Rows are points. Each copy is the shape, with its points in the same order, turned, moved and blurred by noise. Some copies are also mirrored. Which?

Shape (7 x 3)
[[-0.11  0.53 -0.37]
 [ 0.13 -0.18 -0.72]
 [-0.27 -0.58 -0.07]
 [ 0.55  0.33  0.08]
 [ 0.52 -0.54 -0.10]
 [-0.56 -0.60  0.24]
 [ 0.34  0.43  0.25]]
Copy 1 (7 x 3)
[[ 0.01 -0.54  0.11]
 [ 0.00  0.03  0.78]
 [ 0.34  0.54  0.27]
 [-0.61 -0.13 -0.09]
 [-0.45  0.57  0.37]
 [ 0.57  0.66 -0.08]
 [-0.44 -0.17 -0.40]]
Copy 1 is: mirrored
Copy 2 (7 x 3)
[[ 0.53  0.27 -0.29]
 [ 0.57  0.34  0.51]
 [ 0.13 -0.40  0.56]
 [-0.21  0.60 -0.11]
 [-0.22  0.32  0.73]
 [-0.03 -0.76  0.38]
 [-0.22  0.38 -0.31]]
Copy 2 is: only turned

Shape (9 x 4)
[[ 0.13  0.09 -0.06 -0.13]
 [-0.32 -0.25  0.76  0.09]
 [-0.81 -0.17  0.29  0.30]
 [ 0.30  0.08 -0.91 -0.45]
 [ 0.85  0.17 -0.51 -0.39]
 [ 0.66  0.14 -0.81 -0.03]
 [ 0.54  0.25 -0.31  0.18]
 [ 0.19  0.43  0.16 -0.15]
 [-0.18  0.41  0.27  0.02]]
Copy 1 (9 x 4)
[[ 0.00  0.08  0.19 -0.06]
 [ 0.04 -0.73 -0.46  0.28]
 [ 0.31 -0.10 -0.68  0.52]
 [-0.22  0.87  0.67 -0.06]
 [-0.34  0.37  0.86 -0.44]
 [-0.35  0.83  0.43 -0.48]
 [-0.07  0.36  0.13 -0.51]
 [ 0.29 -0.09  0.27 -0.20]
 [ 0.54 -0.17 -0.04 -0.10]]
Copy 1 is: only turned
Copy 2 (9 x 4)
[[-0.06  0.06  0.04 -0.03]
 [-0.05 -0.90  0.24  0.21]
 [ 0.39 -0.57  0.61  0.49]
 [-0.12  0.92  0.29 -0.30]
 [-0.30  0.71 -0.26 -0.61]
 [ 0.14  0.80 -0.09 -0.53]
 [ 0.23  0.32 -0.31 -0.31]
 [-0.18 -0.01 -0.29  0.14]
 [ 0.03 -0.19 -0.10  0.42]]
Copy 2 is: mirrored
Copy 3 (9 x 4)
[[ 0.18 -0.23 -0.17 -0.05]
 [-0.47 -0.16 -0.47 -0.76]
 [-0.82  0.13 -0.16 -0.30]
 [ 0.66  0.03  0.09  0.78]
 [ 0.96 -0.49 -0.05  0.25]
 [ 0.77 -0.20  0.38  0.39]
 [ 0.50 -0.45  0.34  0.05]
 [ 0.10 -0.69 -0.26  0.08]
 [-0.31 -0.48 -0.26 -0.05]]
Copy 3 is: mirrored
Copy 4 (9 x 4)
[[ 0.04 -0.06  0.06  0.19]
 [-0.08 -0.69 -0.34 -0.28]
 [-0.41 -0.15 -0.41 -0.51]
 [ 0.36  0.72  0.54  0.40]
 [ 0.36  0.03  0.46  0.97]
 [ 0.41  0.55  0.24  0.86]
 [ 0.07  0.19 -0.03  0.70]
 [-0.23 -0.28  0.15  0.35]
 [-0.51 -0.22 -0.05  0.17]]
Copy 4 is: only turned

Shape (11 x 6)
[[-1.36  0.30 -0.25 -0.44  0.01  0.27]
 [ 0.15  0.19  0.29  0.06  0.16  0.36]
 [-0.57  0.06 -0.17 -0.46  0.30 -0.20]
 [ 0.63 -0.05  0.23  0.71  0.06  0.19]
 [-0.29  0.00  0.35 -0.56  0.27  0.42]
 [ 0.06 -1.38  0.40 -0.32 -0.71 -0.03]
 [ 0.56 -0.36  0.30  0.17  0.00  0.03]
 [ 0.12 -0.18 -0.61 -0.59 -0.10  0.18]
 [ 0.32  0.22  0.24 -0.52  0.12 -0.08]
 [ 0.07  0.33  0.22 -0.55 -0.49 -0.26]
 [ 0.49  0.28 -0.01  0.16  0.07  0.25]]
Copy 1 (11 x 6)
[[ 0.19  0.40 -0.27 -1.04 -0.32 -0.72]
 [ 0.31 -0.11  0.12  0.20  0.20  0.01]
 [-0.11  0.14 -0.56 -0.47 -0.28 -0.16]
 [-0.18 -0.46  0.61  0.66  0.19  0.22]
 [ 0.62 -0.26 -0.31 -0.18 -0.15 -0.23]
 [ 0.12 -0.84 -0.10  0.71 -1.28 -0.63]
 [-0.04 -0.67 -0.03  0.72 -0.13  0.06]
 [ 0.10 -0.03 -0.32 -0.08 -0.80  0.40]
 [ 0.16 -0.05 -0.51  0.37 -0.12  0.25]
 [ 0.21  0.40 -0.47  0.59 -0.42 -0.29]
 [ 0.19 -0.08  0.17  0.36  0.19  0.34]]
Copy 1 is: only turned
Copy 2 (11 x 6)
[[-0.41 -0.10 -0.35  1.49 -0.22 -0.06]
 [ 0.14 -0.53 -0.13  0.03 -0.32 -0.32]
 [-0.09  0.10 -0.45  0.68 -0.17  0.33]
 [-0.16 -0.35  0.11 -0.72 -0.40 -0.46]
 [ 0.40 -0.40 -0.07  0.59 -0.21 -0.04]
 [ 0.59  0.85  1.01  0.03  0.14 -0.36]
 [ 0.26 -0.04  0.19 -0.54 -0.17 -0.28]
 [-0.18 -0.21  0.08  0.26  0.51  0.35]
 [ 0.40 -0.24 -0.49 -0.06  0.16  0.01]
 [ 0.26  0.12 -0.59  0.21  0.42 -0.39]
 [-0.11 -0.56 -0.18 -0.35 -0.05 -0.18]]
Copy 2 is: mirrored
Copy 3 (11 x 6)
[[-0.47 -0.56 -0.37  0.11  1.15  0.57]
 [ 0.22  0.23 -0.34 -0.16  0.12 -0.32]
 [-0.66 -0.09  0.06  0.17  0.57  0.06]
 [ 0.67  0.38  0.13 -0.18 -0.42 -0.42]
 [-0.28  0.33 -0.58  0.22  0.65 -0.21]
 [ 0.29  0.76 -0.15  1.48 -0.14  0.36]
 [ 0.27  0.54  0.02  0.31 -0.32 -0.35]
 [-0.17 -0.37 -0.06  0.80  0.20 -0.51]
 [-0.43  0.14 -0.39  0.17 -0.14 -0.44]
 [-0.47 -0.12 -0.58  0.34 -0.36  0.03]
 [ 0.23  0.00 -0.13 -0.10 -0.15 -0.59]]
Copy 3 is: mirrored
